Every row gives one point. Each copy is the shape, with its points in the same order, turned, moved and blurred by noise. Say if it was mirrored as well.
In the rows, 128 means zero.

Shape (5 x 2)
[[110 138]
 [181 171]
 [181 141]
 [ 86 148]
 [117 128]]
Copy 1 (5 x 2)
[[104 139]
 [182 153]
 [175 129]
 [ 79 153]
 [107 137]]
Copy 1 is: only turned
Copy 2 (5 x 2)
[[137 111]
 [132 189]
 [105 177]
 [156  96]
 [123 114]]
Copy 2 is: mirrored
Copy 3 (5 x 2)
[[105 124]
 [173 170]
 [177 148]
 [ 81 133]
 [121 117]]
Copy 3 is: only turned

Shape (8 x 2)
[[121  90]
 [137 166]
 [114 174]
 [ 90 189]
 [119 103]
 [115 102]
 [165 132]
 [107  99]]
Copy 1 (8 x 2)
[[127  80]
 [123 159]
 [ 99 161]
 [ 73 169]
 [121  94]
 [117  92]
 [158 132]
 [110  86]]
Copy 1 is: only turned
Copy 2 (8 x 2)
[[162 106]
 [ 87 143]
 [101 169]
 [102 198]
 [151 123]
 [153 123]
 [100 101]
 [161 125]]
Copy 2 is: mirrored
Copy 3 (8 x 2)
[[115  96]
 [146 177]
 [123 180]
 [116 205]
 [113 119]
 [108 108]
 [169 123]
 [102 110]]
Copy 3 is: only turned
Copy 4 (8 x 2)
[[140  75]
 [126 154]
 [104 155]
 [ 76 160]
 [132  89]
 [129  88]
 [166 135]
 [122  81]]
Copy 4 is: only turned

Shape (7 x 3)
[[162 132 132]
 [145 102 130]
 [153 120  95]
 [157 122 112]
 [ 99 157 117]
 [151 105 125]
 [124 215 198]]
Copy 1 (7 x 3)
[[158 128 107]
 [130 108  98]
 [152  89 122]
 [154 105 113]
 [121 127 167]
 [137 105  96]
 [152 227 159]]
Copy 1 is: mirrored
Copy 2 (7 x 3)
[[164 126 109]
 [142 117 139]
 [165 150 138]
 [163 135 129]
 [109 160  94]
 [152 119 138]
 [123 112   8]]
Copy 2 is: mirrored
Copy 3 (7 x 3)
[[162 137 113]
 [157 109 133]
 [142 112  90]
 [151 120 110]
 [ 89 143 124]
 [157 108 121]
 [119 220 171]]
Copy 3 is: only turned
Copy 4 (7 x 3)
[[144 117 147]
 [125  92 142]
 [147 112 108]
 [150 102 134]
 [109 166 109]
 [132  98 132]
 [117 210 193]]
Copy 4 is: only turned

Shape (8 x 4)
[[109 153 147 142]
 [104 106 126 136]
 [177 149 138 116]
 [ 89  84 110 140]
 [152 148 122  74]
 [113  94 110 150]
 [129 165  87 100]
 [154 160 104  40]]
Copy 1 (8 x 4)
[[119 155 146 138]
 [108 118 121 124]
 [189 149 133 133]
 [ 92  97 100 116]
 [179 137 107 177]
 [113 110 101 106]
 [155 164  74 158]
 [189 143  82 208]]
Copy 1 is: mirrored
Copy 2 (8 x 4)
[[103 166 161 117]
 [106 119 160 137]
 [167 155 128 108]
 [ 93  94 167 145]
 [156 127 108  76]
 [110 116 160 161]
 [119 148  84 105]
 [155 118  84  57]]
Copy 2 is: only turned

Shape (11 x 6)
[[ 99 111  89  72 149 114]
 [163 125 175 133 178 150]
 [125 130  90  69 128 128]
 [111  80 177 135 106  92]
 [ 97 109  94 124 116 115]
 [137 156 106  94 139  96]
 [143 134 169 176 128 119]
 [162 170 157 136 150 171]
 [177 132 106 119 170 139]
 [185 145 159 145 135 159]
 [156 151 173 155 177 152]]
Copy 1 (11 x 6)
[[103 100  93  71 135 122]
 [157 111 169 136 165 176]
 [110 127  92  68 120 124]
 [111  43 162 126  94 127]
 [ 94 103  88 121 103 123]
 [128 141 120  87 133 103]
 [139 101 168 176 125 127]
 [140 168 161 148 146 183]
 [174 141 106 119 149 148]
 [175 135 162 151 130 169]
 [147 134 170 170 169 172]]
Copy 1 is: only turned
Copy 2 (11 x 6)
[[115 108 107  86 188 114]
 [167 156 186 162 178 119]
 [132 133 107  77 155 124]
 [107  72 180 148 133  85]
 [ 96 100 104 128 148 121]
 [132 154 110 107 153  83]
 [123 134 172 192 128  97]
 [154 188 165 161 141 138]
 [181 151 116 143 166 122]
 [178 162 167 166 127 126]
 [149 169 178 183 168 115]]
Copy 2 is: only turned

Shape (9 x 6)
[[121 111 150 131  77 165]
 [102 115 178 136 129 125]
 [148 117 134 121 132  86]
 [149 160 105 181 110 129]
 [155 101  96  76 122 184]
 [184  98 123 134 143 156]
 [136 147  65 164  98  81]
 [ 82 125 125 115 139  89]
 [145 139 158 101  94 185]]
Copy 1 (9 x 6)
[[ 90 109 124 112  52  97]
 [ 99 125 159 150 111 111]
 [169 127 132 135 127 125]
 [142 140  55 144 112  97]
 [111 116 114  43 101 153]
 [124  86 103  80 131 118]
 [186 149  64 167  92 136]
 [136 155 153 162 119 162]
 [ 91 135 130  72  79  89]]
Copy 1 is: mirrored
Copy 2 (9 x 6)
[[ 86  85 148 152  87 119]
 [111 132 168 105  79 139]
 [167 127 123 117  98 135]
 [117 157 109 179 121 134]
 [116  43 118 121 158 135]
 [146  85 137 153 135 175]
 [141 162  55 157 106 110]
 [129 151 115  72  88 119]
 [ 99  77 170 148 134 109]]
Copy 2 is: mirrored

Shape (12 x 8)
[[134 138 104 126 137 160  77 124]
 [139 127 120 132 146 108  91  98]
 [ 99 114 118 122 118 120  92  83]
 [ 92 144 140 158 121 125  91 130]
 [119 138 105 121 151 163 249 115]
 [142  76 119 104 132 113 147 127]
 [ 94 144 137 115  52 145 100 101]
 [136 127 120 129 128 140  98 108]
 [130 148 106 127 117 123  94 129]
 [139 144 173 110 130 141 134 121]
 [134 119 121 162 151 153  99 114]
 [ 91 137 146  95 142 155 127 118]]
Copy 1 (12 x 8)
[[130 106 103 136 127 143  83 121]
 [137 115 125 139 148 103 112  92]
 [ 90 105 133 122 132 109 109  81]
 [ 92 147 147 150 131 120  95 124]
 [ 92 122  74 107 141 141 238 168]
 [129  67 144 119 138 100 160 134]
 [ 81 132 151 107  62 137 109  96]
 [127 107 120 138 126 130 112 107]
 [129 125 118 127 112 110  98 124]
 [139 137 155 117 133 157 149 123]
 [119 108 114 171 147 139 112 116]
 [ 96 123 137  93 149 157 129 125]]
Copy 1 is: only turned
Copy 2 (12 x 8)
[[116 159 117 139 150 162  91  97]
 [134 126 129 131 158 119 117  77]
 [105 122 111 123 117 117 126  67]
 [ 75 133 138 159 134 123 123 112]
 [172 151 105  93 140 160 237 163]
 [159  88 106  96 129 126 130 124]
 [ 96 157 133 131  57 132 122  92]
 [129 134 125 135 133 140 115  93]
 [124 156 117 137 136 123 101 111]
 [134 140 176 106 125 149 136 117]
 [123 120 123 161 156 166 123  96]
 [ 93 141 133  84 127 158 145 115]]
Copy 2 is: only turned

Shape (15 x 9)
[[ 91 141 114 144 193 148 152 129 109]
 [ 98 143 143 166 101 108 111 110 174]
 [ 98 116  91 130 183 176 136 121 171]
 [134  94 169 120 160 188  73 112 119]
 [154  84 108 129 161 151 104 167 147]
 [162 159 152 113 122 160 142 167 204]
 [119  66 173  89 114 120 136 152 126]
 [145 138  97 172 109 137  91  97 197]
 [ 76  75  92 104 155 142 114 141 115]
 [158 100 103 140 193 105 172 103 125]
 [136 121 179 126  98 115 147  72 155]
 [130 154 147 104 108 125  93  98 162]
 [148 126  85 184 109 127 133 157 172]
 [ 76 124 152 157 164 132 127  90 135]
 [165 138 141  85 122 180 146 126 132]]
Copy 1 (15 x 9)
[[ 69 130  94  96 176 125 101 138 109]
 [ 82 145 140 144  92 103 115  92 159]
 [ 62 130  80 139 167 167 138 132 134]
 [115 124 162 156 162 182 105  96  77]
 [123  94 105 180 160 139 132 135 109]
 [148 156 137 156 123 152 141 167 177]
 [113  80 179 130 117 117 167 144  92]
 [108 150  92 177 104 133 122  67 170]
 [ 57  98  98 140 137 128 148 131  64]
 [119  90  91  98 199  98 145 104 136]
 [123 133 173  94 113 123 147  77 156]
 [123 180 150 142 110 128 146  91 124]
 [123 110  71 166 104 109 110 122 170]
 [ 55 136 145 107 153 121 101  95 123]
 [161 140 126 106 132 175 152 136 116]]
Copy 1 is: mirrored
Copy 2 (15 x 9)
[[112 121 114 165 182 119 140 125 115]
 [ 85 113 147 154  65 133 123 140 161]
 [120  75 122 147 180 152 129 122 173]
 [190  90 163 147 127 162  86 113 112]
 [161  62 134 133 143 155 138 183 132]
 [166 129 168 131 109 142 172 169 206]
 [177  71 140 110  87  77 138 133 122]
 [ 88  92 149 147  85 206 137 151 174]
 [133  59  85 116 149 114 106 136 119]
 [101  71 161 131 167 136 194 129  96]
 [122 107 177 128  61 126 161  85 138]
 [123 136 157 102  83 156 121 126 154]
 [102  83 119 164  94 167 177 190 158]
 [ 95 109 150 167 132 116 109 100 125]
 [189 119 137 114 121 153 177 113 146]]
Copy 2 is: mirrored

Shape (15 x 9)
[[136 122 131 161 155  98 169 114 139]
 [ 87 131 106 157 141 124 139  89 147]
 [137 101 102 100 124 120 168 159 152]
 [129 143  82 169 125 120 149 149 138]
 [ 99 152 164 110  94 130 149 182  88]
 [162 140 103 133 172 133 142 101 129]
 [167  56 164 141 123  61 117 119 103]
 [131 134 118 109 134  59 137 113 141]
 [ 78 130 126  87  96 138 111 167  78]
 [ 77  86 168  87  58 109  78 146  62]
 [ 65  95 157  97 106 119  65 188  89]
 [110 170 135 110 107 131 107 191 128]
 [136 148  84 137 123  98 151 155 104]
 [129 150 109 158 102 141 129  91 163]
 [ 88 131 142  95  77 142  91 164  84]]
Copy 1 (15 x 9)
[[172 115 101 136 147 107 153  81 162]
 [117 127  66 148 145 111 115  87 146]
 [163 146  78 100 112  99 165 144 140]
 [131 135  90 149 124 138 166 122 185]
 [120 157 138 134 153 145 191 153  85]
 [133  89  98  88 137 124 141  91 175]
 [209  69 140 152  86 107 143 103  98]
 [138 133 135 125 108  72 139  97 144]
 [ 92 131 117 134 127 130 167 173  77]
 [117 112 141 168  92 132 141 169  19]
 [117 108 136 170 136 118 135 209  58]
 [114 160 144 126 148 140 149 178 132]
 [116 124 117 137 109 118 188 123 168]
 [123 147  86 126 116 152 101  91 159]
 [ 95 134 130 140 121 147 147 177  70]]
Copy 1 is: mirrored
Copy 2 (15 x 9)
[[132 153 108 106 159  93 121  90 106]
 [ 84 127  98 145 135 100 114  80 126]
 [116 110 101  59 116 105 147 129 117]
 [116 134  97 113 103  77  95 122  90]
 [115 178 153 116  86  95 164 168 135]
 [142 126  76 126 156 133 106 122 105]
 [169 100 194  98 183  94 140 113 124]
 [148 124 109  95 140  88 112 106 171]
 [ 85 123 146 136  91  94 161 192 159]
 [ 97  95 214 146 107  89 180 170 181]
 [ 66 116 210 121 115 102 136 192 170]
 [107 155 143 106  66 120 109 171 143]
 [139 132 100 109 110  63 112 151 117]
 [115 118 105 142  90 123 111  77 112]
 [ 92 117 169 145  80 109 154 180 155]]
Copy 2 is: mirrored

Shape (15 x 11)
[[125 109 174 130  91 100 118 106 141 102 126]
 [122 129 153 105 123  99 120 123 177 145 100]
 [ 94 148  77 200 181 164  36  81 169 126 181]
 [131 128 168 120  80 110 130 155 142 190 119]
 [142 147 143 138  78 121 136 195 120  99  96]
 [180 169  81 130  85 141  83 144  97 117 133]
 [103 161 163 116 113  72 111 132 159 141 158]
 [127 154 105 149 129 178  69 168  97 106 140]
 [177 123 102 122 124 105 103 184 124 101 135]
 [104 119 102  94 115 102  96 169  94  98  89]
 [100 134 125 102  87 100 154 156 157 113  93]
 [118 164 144 133 161 107 140  84 151 162 158]
 [137 138  82 177 160 160  65 146  87  90 121]
 [105 124 161  91 119 131 139 116 172 144 160]
 [115  99  98 147  81 120 129 178  95 107 119]]
Copy 1 (15 x 11)
[[115 107 151 108 111 125 111  93 170  97 130]
 [100 123 138  95 139 145 102 121 181 133  82]
 [127 236  92 184 183 158  92 125 137 144 186]
 [ 87  84 157 113  89 155  76 133 159 161  92]
 [115  80 170 113 115 144 101 158  97  87  87]
 [178 139 142 102 115 172  82 128  63 128 113]
 [ 80 110 138  78 143 149  64 114 167 125 145]
 [133 176 167 135 132 145 109 161  63 130 141]
 [175 110 150  90 143 126  96 174 111 122 117]
 [113 132 143  79 131  79 103 132  80 121  84]
 [ 82  95 114  84 119 135 112 139 133  99  75]
 [ 95 119 116 109 168 179 116  94 165 171 150]
 [160 173 151 159 168 120 114 142  62 134 135]
 [ 80 129 129  84 106 158 131 127 183 144 139]
 [124  97 123 129  96  96 103 155  83 114 113]]
Copy 1 is: mirrored
Copy 2 (15 x 11)
[[131 146 186 136 103  87 110 113 158  89 114]
 [119 162 166  98 121 112  94 121 177 134  87]
 [ 89 145  70 196 153 139  86  54 224 150 178]
 [115 162 153 105  94  96  94 113 108 143  66]
 [121 138 131 131 100 132  98 177 108  77  88]
 [178 149  72 150 106 130  93 144 114 119 149]
 [ 97 194 142 110 137  78 116 117 152 119 112]
 [115 124  83 162 136 160  73 118 116 100 151]
 [153 107  94 125 145 106 102 165 132  99 105]
 [112 109 125  84 111 118  78 174 131  90 152]
 [107 154 145  75  84 126 117 154 159  92  91]
 [110 183 149 125 147 120 152  96 168 167 127]
 [119  95  88 182 142 163  82 146 147 120 180]
 [114 166 158  87 131 115 129  71 153 110  96]
 [105  91 106 129  79 113 109 151 117  85 119]]
Copy 2 is: mirrored
Copy 3 (15 x 11)
[[105 118 135 114  98 106 117 117 174  99 139]
 [110  97 123 118 133 127 123 133 176 143  93]
 [130 156  81 189 180 226  32  74 178 110 145]
 [ 99 122 124 119  96 102 114 139 137 193 126]
 [103 157 161 125 111 118 120 199 113 119 128]
 [127 213  78 119 106 157  93 169 123 125 115]
 [ 88 128 127  99 163 101 106 118 178 155 145]
 [120 182 108 122 125 212  79 157 102 118 152]
 [163 160 109 117 148 126  97 187 112 118 129]
 [ 85 122  86 102 129 139 114 175  94  89 114]
 [ 81 113 124 139 133 112 159 179 142 125 114]
 [124 138 118 131 161 139 132  65 174 164 122]
 [146 174 110 144 140 199  65 132  88  81 120]
 [117 100 111 108 130 143 145 117 180 160 152]
 [103 139  96 152 104 120 107 175  87  99 153]]
Copy 3 is: only turned

Shape (18 x 12)
[[124 116 148 113 165 138 125  91 130 131 113  57]
 [152 147 170 112 198 173  98 112  90  88 157 128]
 [128 131 136 134  66  74 122  79 121 149 116 105]
 [125 132 157 123 113 138 120  73 174 148 150 116]
 [129 105 130 155 103  90 165 105 134 213 102 135]
 [ 98 156 112 122 114  62 142 150 159 136  65 153]
 [168 116 167  97 183 137 122  96 142  93 162 105]
 [126 113 136 159 153 100 174 157  98 117 148 115]
 [ 83 113  72 127 125 109 143 141 102 165 108 126]
 [191 132 118 118 112 164 113 110 129 126 102  79]
 [ 73  96 129 155  78  78 123 154 122 168  80 153]
 [ 99  90  79 191  83  56 117 141 156 181  84 124]
 [138 119 162 132  83 150 120 101 173 130 110  92]
 [105 108 113 128 152 120 197 165  90 117 192 110]
 [111  91  84 137 150 107 160 123 107 105 137 149]
 [ 88 104  98 141 170 126 196 130 105 113 108 158]
 [113 165 134 181  94 108 122  83 164 153 100 106]
 [116  99 146 138 148 115 169 120  92  91 131 121]]
Copy 1 (18 x 12)
[[126 129 133 119 167 140 110 112 125 110 146  69]
 [124 121 116 105 212 159 125 143 126 106 144 171]
 [141 143 173 121  69  88  99  87  95 103 111 101]
 [116 148 152 124 125 147  96  78 156 126 131 114]
 [134 145 138 140  94  93 167  68 122 152  71  80]
 [138 155 180 159 104  62 123 165 148 121  49  93]
 [153 101 147 135 200 170 102 109 138 124 145 141]
 [136 120 132 186 143 104 173 134 115 133 140 131]
 [ 90 124 119 144 112  66 143 147 110 139  94  81]
 [173 135  89 102 115 164 104 135 129 102 127  94]
 [113 140 183 118  69  53 170 129 140 123  82  85]
 [129 143 145 141  46  26 143 119 163 142 101  59]
 [142 144 153 112  93 163 108 108 169 102 121  87]
 [ 94 107 126 213 132 127 168 151  90 148 148 138]
 [108  82 118 178 121  82 145 132 127 114 113 126]
 [ 90  98 116 197 158  87 174 135 120  92  82 114]
 [138 199 146 137  96  90 102  97 159  88 104  85]
 [119 104 143 165 149 123 163 127 106  88 135 124]]
Copy 1 is: mirrored
Copy 2 (18 x 12)
[[126 150 136 131 162 113 126  98 117 135 121  49]
 [149 179 120 121 216 161 103 125  62 116 128 126]
 [119 139 155 139  86  46 131 117 119 116 163 107]
 [154 156 141 131  99 118 128  89 145  96 160 109]
 [114 112 183 154  88  73 148  84 155 173 140 153]
 [ 90 128 155 114  96  87 207 159 155 120  95 144]
 [175 153 131 137 208 134 127 107 116  95 131  89]
 [118  99 144 175 175 124 170 130  96 148 160 137]
 [ 66  93 125  92 125 102 151 126 118 169 142 142]
 [185 129 100 123 123  87 113 109  97 144  97  97]
 [ 67  89 191 130  67  96 140 152 128 131 130 161]
 [ 54  73 142 167  67  71 131 143 181 145 122 158]
 [177 132 136 142  83 117 122 112 124  98 131  86]
 [111  66 120 128 187 146 179 128 102 163 204 130]
 [ 82  77 116 130 162 114 160 106  99 122 139 157]
 [ 72  89 137 122 159 139 193  92  96 141 128 155]
 [104 169 125 174  61  87 150 111 134 111 132 117]
 [104  98 156 150 166 124 166 116  70 112 141 121]]
Copy 2 is: only turned
Copy 3 (18 x 12)
[[146 137 129  92 173 158 128 132 145 133 110  58]
 [182 180 144 117 170 163 106 105 134  86 191 109]
 [112 144 156  79 103 106 164 100 151 151  67 114]
 [118 128 123 101 119 154 129  90 194 140 119 103]
 [101  87 147 115 147 128 136  95 136 194  66 150]
 [ 87 124 102 106 144  77 160 176 146 152 101 171]
 [189 131 126 114 158 135 133  97 173  99 162  83]
 [131 128 166 177 164 111 159 129 116 149 141 114]
 [ 95 114 113 120 128 127 143 147  67 170 116 122]
 [200 155 125 117 119 161 113 134 146 130  73 107]
 [ 63  98 170  99 115 105 137 168 114 171  97 162]
 [ 59  86 149 128 104  75 108 155 121 181  53 129]
 [137 129 147 104 110 165 131 138 198 131  87 106]
 [137 118 145 191 144 140 184 123  95 167 176  92]
 [116  96 122 156 134 117 157 126  85 111 136 115]
 [ 96  92 117 168 173 145 167 139  84 114 134 137]
 [ 76 163 133 121 129 124 121 117 180 149  58 121]
 [136 119 162 146 167 138 176 129 115 106 140 111]]
Copy 3 is: only turned
Copy 4 (18 x 12)
[[136  90 129 120 173 130 126  77 108 140 104  94]
 [150 116 142  96 206 160  89 115 117 165 193 132]
 [117 125 155 169  96  61 161  90  95 152 122 113]
 [149 133 148 157 144 115 145  77 162 174 122 111]
 [113 126 150 202 120 107 196 148 109 169  83 106]
 [105 151 148 153 124  69 120 176 117 127  57 152]
 [155  95 140  88 191 120 135 107 149 149 165 108]
 [ 91 120 147 143 144 134 132 173 114 112 150  84]
 [ 82 144  87 160 115 140 145 143  86 131  99 132]
 [205 115 129 117 127 130 142 104  84 145 114 105]
 [ 67 129 161 184  74 123 139 157 104 141  74 151]
 [101 101 115 219  52  92 140 162 114 127  68 129]
 [168 125 174 139 109 126 135  77 139 142  95 110]
 [ 73 151 117 121 142 155 154 162 131 101 169  66]
 [102 129 105 150 147 137 160 149 122  93 146 144]
 [ 84 146 126 163 179 158 159 166 112  84 120 143]
 [148 140 151 211 122  82 112  98 120 146  92 109]
 [ 97 120 157 137 164 140 146 138 107  98 159 116]]
Copy 4 is: only turned
